Each point is reached from the start by the listed moves, each made 0, 1 or 2 times, or once backwards (-1), plus a little noise. Is the number of moves made odd or even? Then give how often each move was made.

Moves:
(1): [34 -1 -4 -5]
(2): [ 6 40  5  1]
(3): [ 8 -3 32  0]
Start: [-8 15  8 15]
Points:
[-13  91  84  21] -> odd (-1, 2, 2)
[82 47 68  5] -> odd (2, 1, 2)
[37 95 13 12] -> odd (1, 2, 0)

Moves:
(1): [ 34  -5   4  -9   7   4  -6 -10  -7  -3   2 -14]
(2): [ 5 40  0  4 -5  7 -2 -2  0  4 -1  4]
(3): [ 3 -1 27 -1 -3 -3 -6  5 -2 -6 -9 -1]
(4): [ 7  3  2 37  8 -2  7 -3 -5 -5  6  3]
(5): [-3  1 -3  3 47 -5  3 15  2 13 -4  5]
(6): [ -7  -2   3   0   9  39   1  -7 -11  12   3   6]
(7): [  8  -4  13 -13   0  13  47  11  -3  -1   7  -7]
(8): [ 4 -2 -2  6 -5  5 -2 25  5 -8 -3  2]
(9): [ -1 -10   5   2  -2   5   5  -2  31   6  -2   4]
Start: [-10  15  16  -4  15 -15  12  -2  11 -13  11   2]
Points:
[ 52  18 -29 -39  12 -54 -56  -2  -6 -33   5 -29] -> even (2, 0, -1, -1, 0, -1, -1, 1, -1)
[ 64 -60  78 -73  65  60  87  67  27 -13   8 -27] -> even (2, -1, 1, -1, 1, 1, 2, 2, 1)
[-10  11  66  90  -4 -53  18  68  55 -54  -7  20] -> odd (-1, 0, 2, 2, 0, -1, 0, 2, 1)
[ 37  95  94  10  40  72  45 -34 -67   1  16  -4] -> odd (1, 2, 2, 1, 0, 2, 1, -1, -1)
[-14  83   4   3 -22  88  20 -45  19  19  28  23] -> odd (0, 2, -1, 0, -1, 2, 0, 0, 1)
[-32  24  18  80  24 -24  31   2   8 -23  22  20] -> odd (-1, 0, 0, 2, 0, 0, 0, 0, 0)

Moves:
(1): [ 17   4  -6   5  -3  -4   9   3  -8 -10   2   5   7  -3 -10  -7   4   1
   2  -8  -9  11]
(2): [-2  8  1  1  5  6 -7  2 -2  1 14  1  5  4  9  3 -2 -4 -4 -4 -3 -2]
(3): [  6  -2  22   1  -5  -2  -1  -4   1   2  -9   1  -3   4  -1   1   9   3
 -19   4   2   0]
(4): [  0  -2  -2  20  -5  16  12  -6  -2  -4  -2   6   4   3  -2   2 -10   2
   4   8   3  -4]
(5): [  2  -3  15  -2  15   9   4  13  -1 -12   0  -2  -7   1  -7   4  -6  -3
   2   4  -1  -7]
(6): [  8  -5  -3  -8  -5  19  -2  -2  -1   3  -4  -2  -2   5   4  -8 -10   3
   0  -3  -4   6]
(7): [-7  0  2 -9 -1 -1 12  0  0  0  4 -1 -4  0 -5  3 -7  6 -8 -3  3  0]
(8): [ -8   1   8  -1 -14   1  -7  14  -1 -13  -5  14   5  -1   3  14  -1   3
   2  -4   8   3]
(9): [  4   4   0   2   0  -8  -2  -2  19   0   4   4  -2 -10   7  -6  -1   0
   0   6  -1   4]
(10): [ 1 -7  0  6  6  1  4  5 -1 23  5  3 10  3 -5  1 -1  5  6 -4  2  3]
(11): [ -3 -16   5   0  -7   0  -1  -4   5 -11  12   2  -5   1   0  -3   5  -1
   0  -5  -4  -3]
(12): [  0   3   7  -2   0  -1   5  -4  -3   5   1  11  -4  -2   6   1   1 -16
  12   3  -5   7]
(13): [ -9   3   7  -3  12  -3  -2 -11  -2  -5  -2   7  15   9   6  -7   1   9
  -4  -2  -5   5]
(14): [  7  -2   4   3  -3  -5  -5   1   5   3   0  12  -4  19  -3   0  -2  -1
  -4  -5  -3 -13]
(15): [  0  -9  -8   7  -2  -1   8   1   1   6  -7  -7  -1  -1  11  16  -2  -4
  -3  -3 -17   1]
(16): [  6   2  -6  -7  -5  -2  -4 -15   9  -1   4  -1   2   3 -12  16   0   0
   1   4  -1   1]
(17): [-7  1 -2  0  2  7  4  4  9 -3 -4  0  0  4 -1  3 25  8 -1  3 -4 -3]
(18): [ -1   4  -8   2   7   1  -8  -4  -3   6  -6  10 -11  -4   3  -1   1  11
  -3  -3  -5   1]
(19): [ 4  7  8  0 -5 -1  1 -1  0  1 -3 -4  0 -1  1  3 -3  8 11 -6 -1 -4]
(20): [  5   5   0  -3  -7  -5  12  10 -12  10   3   1  -2   1   1  -6  -1  13
  -3  21 -10  -4]
Start: [ -6   2   7  -4   2   8  -5 -10   1   2  -6 -12   1  -4 -12 -11   9  -8
  16  -5  -3   9]
Points:
[ 18  36  56   4  24  51  21 -11 -34  14   3 -14  39  -1  -9 -12 -49  20
  18 -22  -9  29] -> odd (1, 2, 1, 1, 1, 1, 1, 0, 0, 1, -1, 0, 1, -1, 0, 0, -1, 0, 2, 0)
[  5 -38  46  33 -49  31  10  24   3 -95 -27  48  44  67   4 -27  69  34
 -35  -9 -58   0] -> odd (2, 0, 1, 1, 0, 1, -1, 2, 0, -1, 2, -1, 2, 2, 1, -1, 2, -1, -1, 1)
[ 15 -39  -2 -30  -2  30  50  18 -14 -29   1 -25 -24  28 -67  14 -30  23
   9 -10 -40 -14] -> odd (1, -1, -1, 0, 2, 1, 2, 0, -1, 0, 1, -1, 0, 1, 1, 1, 0, 0, 0, 1)
[ -7  15  70  16  -3  44 -25 -14  11  -4 -28  81  18  71 -22  67  50   4
  36  -7 -21 -16] -> even (0, 1, 1, 1, 1, 0, -1, 2, -1, 1, 0, 2, 1, 2, 0, 2, 2, 1, 1, 0)
[ -3  12  21 -44  48  22  20 -15  44  -2  -7 -23  16  20 -21  44  28  67
  -2 -36 -73  12] -> even (1, 1, 0, -1, 2, 1, 2, 0, 1, 1, 0, -1, 2, 0, 2, 2, 2, 1, 2, 0)
